Each point is reached from the start by the listed moves, each made once or not at all, plus a little noise. Say if it took an odd or an even number of moves. Then give how often each move was made.
In the rows, zero is written as 128.

Moves:
(1): [190 104 129 132]
(2): [146 169 132 120]
Start: [144 123 111 165]
Points:
[147 124 115 168] => even (0, 0)
[219 141 119 161] => even (1, 1)

Moves:
(1): [191 124 132 135 118 127 133 120 134 131 126 128 132]
(2): [140 194 138 131 131 122 134 125 130 112 126 117 128]
(3): [133 119 171 121 127 120 126 127 121 118 124 130 123]
(4): [114 118 141 192 123 122 137 126 117 128 118 118 117]
(5): [135 123 126 129 178 128 133 127 116 135 133 130 120]
(6): [135 134 131 126 120 187 138 124 122 118 118 134 124]
(7): [122 125 127 120 124 120 171 128 125 132 137 130 134]
(8): [134 127 130 128 128 132 134 183 128 126 140 122 132]
(9): [119 120 127 132 146 128 132 115 204 123 133 126 140]
(10): [122 134 137 123 130 130 133 131 128 174 120 130 139]
(11): [123 129 135 134 123 137 112 115 128 139 169 114 125]
Start: [109 132 162 167 121 127 136 118 137 114 146 148 128]
Points:
[189 189 234 164 124 178 167 150 207 128 134 138 150] => odd (1, 1, 1, 0, 0, 1, 0, 1, 1, 1, 0)
[108 181 194 247 176 190 159 142 185  98 189 112 116] => odd (0, 1, 0, 1, 1, 1, 0, 1, 1, 0, 1)
[115 180 223 218 108 155 203 111 113  84 128 139 118] => odd (0, 1, 1, 1, 0, 1, 1, 0, 0, 0, 0)
[171 124 220 171 165 186 147  84 193 157 176 145 139] => odd (1, 0, 1, 0, 1, 1, 0, 0, 1, 1, 1)
[117 182 171 161 186 117 201 158 198 101 179 139 144] => odd (0, 1, 0, 0, 1, 0, 1, 1, 1, 0, 0)
[ 96 106 222 224 160 116 175 103 101 129 186 131 104] => odd (0, 0, 1, 1, 1, 0, 1, 0, 0, 0, 1)
[121 198 235 155 110 172 185  98 122 141 169 134 135] => even (0, 1, 1, 0, 0, 1, 1, 0, 0, 1, 1)

Moves:
(1): [162 134 148 119 140 148 128 134 150 119 110 129 115 138 143 128 117 133
 137 132 119 118 128 145 135 128 134]
(2): [128 147 122 129 138 142 135 132 130 136 133 120 130 132 143 114 141 112
 119 126 110 142 137 126 132 139 130]
(3): [125 128 149 132 141 119 122 138 121 127 124 140 120 128 126 135 129 127
 139 130 132 140 125 118 118 124 136]
(4): [123 129 128 153 112 134 117 121 151 125 119 128 132 114 116 146 116 125
 122 129 140 132 133 126 120 141 122]
(5): [123 121 107 131 149 125 124 126 151 123 135 127 132 126 129 126 123 136
 126 137 120 128 139 120 115 122 121]
(6): [130 134 126 114 136 163 120 118 111 116 134 133 124 138 129 140 128 135
 128 123 122 129 132 122 121 121 119]
(7): [126 129 130 132 135 129 164 130 130 134 131 126 113 140 111 124 120 132
 115 142 144 136 124 124 137 134 128]
(8): [137 123 114 119 131 133 117 147 123 131 124 134 115 129 120 142 133 121
 110 140 136 129 115 136 110 129 132]
(9): [119 123 129 111 120 135 132 126 145 134 140 138 128 131 125 133 135 138
 130 133 125 147 130 132 126 135 125]
(10): [135 113 131 144 129 131 132 122 119 148 127 123 140 121 132 119 127 123
 137 142 123 112 123 127 116 128 115]
(11): [129 120 127 124 125 126 135 134 135 125 144 129 131 133 117 131 132 121
 131 138 127 117 133 113 122 123 127]
(12): [137 112 128 124 138 122 133 138 134 136 116 140 129 130 135 127 133 121
 121 123 130 131 130 120 127 135 113]
(13): [140 120 145 155 127 131 109 143 131 123 138 124 150 143 134 110 140 144
 117 109 129 137 121 144 125 127 118]
(14): [120 132 115 127 129 124 119 135 138 129 122 116 122 142 116 129 129 108
 140 122 127 124 118 121 125 121 117]
(15): [129 117 127 132 128 136 127 141 136 125 132 140 114 120 141 136 143 124
 136 127 144 120 128 139 127 125 125]
(16): [138 142 131 129 138 116 124 115 139 126 128 115 150 134 125 146 130 117
 123 134 124 111 119 135 125 135 116]
(17): [128 114 128 121 116 129 142 129 136 116 116 121 118 105 128 110 149 122
 107 140 131 123 142 140 125 118 132]
(18): [132 127 119 138 114 130 122 126 136 127 128 131 111 130 123 141 137 151
 128 138 116 123 128 136 128 127 123]
(19): [127 137 120 132 123 136 150 135 110 108 112 133 144 128 102 134 126 119
 162 126 132 128 137 143 123 140 147]
(20): [130 124 127 135 128 127 128 123 121 116 140 132 128 120 128 128 127 130
 140 155 132 132 126 129 155 138 128]
(21): [139 119 114 127 134 125 111 121 131 135 127 115 117 130 120 120 140 125
 129 121 148 127 123 138 147 136 140]
(22): [131 113 128 140 124 121 135 126 119 133 135 123 130 133 127 136 126 123
 121 129 132 145 134 138 124 119 134]
(23): [129 141 136 114 110 122 127 132 123 132 125 123 137 154 135 135 136 123
 123 135 147 124 151 133 128 115 122]
(24): [119 136 129 134 126 126 126 120 128 134 131 139 127 140 128 123 128 118
 115 131 127 125 125 146 125 126 131]
Start: [128 135 130 148 124 123 157 151 139 115 127 139 142 123 138 122 130 142
 123 137 154 108 116 119 151 113 122]
Points:
[141 100 109 172  88 113 149 172 149 113 148 142 162 204  95 132 184 126
 141 160 189 131 136 174 172 119 113] => even (0, 0, 0, 0, 0, 0, 0, 0, 1, 0, 1, 1, 1, 1, 0, 0, 0, 1, 1, 1, 1, 1, 1, 1)
[136 123 125 210 135 183 125 165 164 133 127 151 158 154 161 113 162  95
 107 117 155 108 111 141 119 120  61] => odd (0, 1, 0, 1, 0, 1, 0, 0, 0, 1, 0, 1, 1, 1, 1, 0, 0, 0, 0, 0, 0, 0, 0, 1)
[158 121  77 169 134 216 149 178 191 101 111 150 119 138 122 179 148 123
 153 176 136 121 136 167  91 121  97] => odd (1, 1, 0, 1, 1, 1, 0, 1, 1, 1, 0, 0, 0, 1, 1, 0, 0, 1, 1, 0, 0, 1, 0, 0)
[124 143  89 160 107 141 188 140 219  85 131 125 166 104  96 153 166 134
 119 185 123 111 165 139 118 141 112] => odd (0, 1, 0, 1, 1, 0, 0, 0, 1, 0, 1, 0, 0, 0, 0, 1, 1, 1, 1, 0, 0, 0, 0, 0)
[152 101  66 135 146 146 139 184 129  91 119 148 128 161 111 166 168 101
 152 166 214 115 145 148 146 106 112] => odd (0, 0, 0, 0, 1, 1, 0, 1, 0, 0, 0, 1, 0, 1, 1, 0, 0, 0, 1, 1, 1, 1, 1, 0)
[150  79 108 173 102 113 190 149 205 127 127 135 137 124 110 165 158 138
  62 249 189 116 146 153 126 121  67] => odd (0, 0, 0, 1, 1, 0, 1, 1, 1, 1, 0, 1, 0, 0, 0, 1, 1, 1, 0, 1, 0, 1, 1, 0)
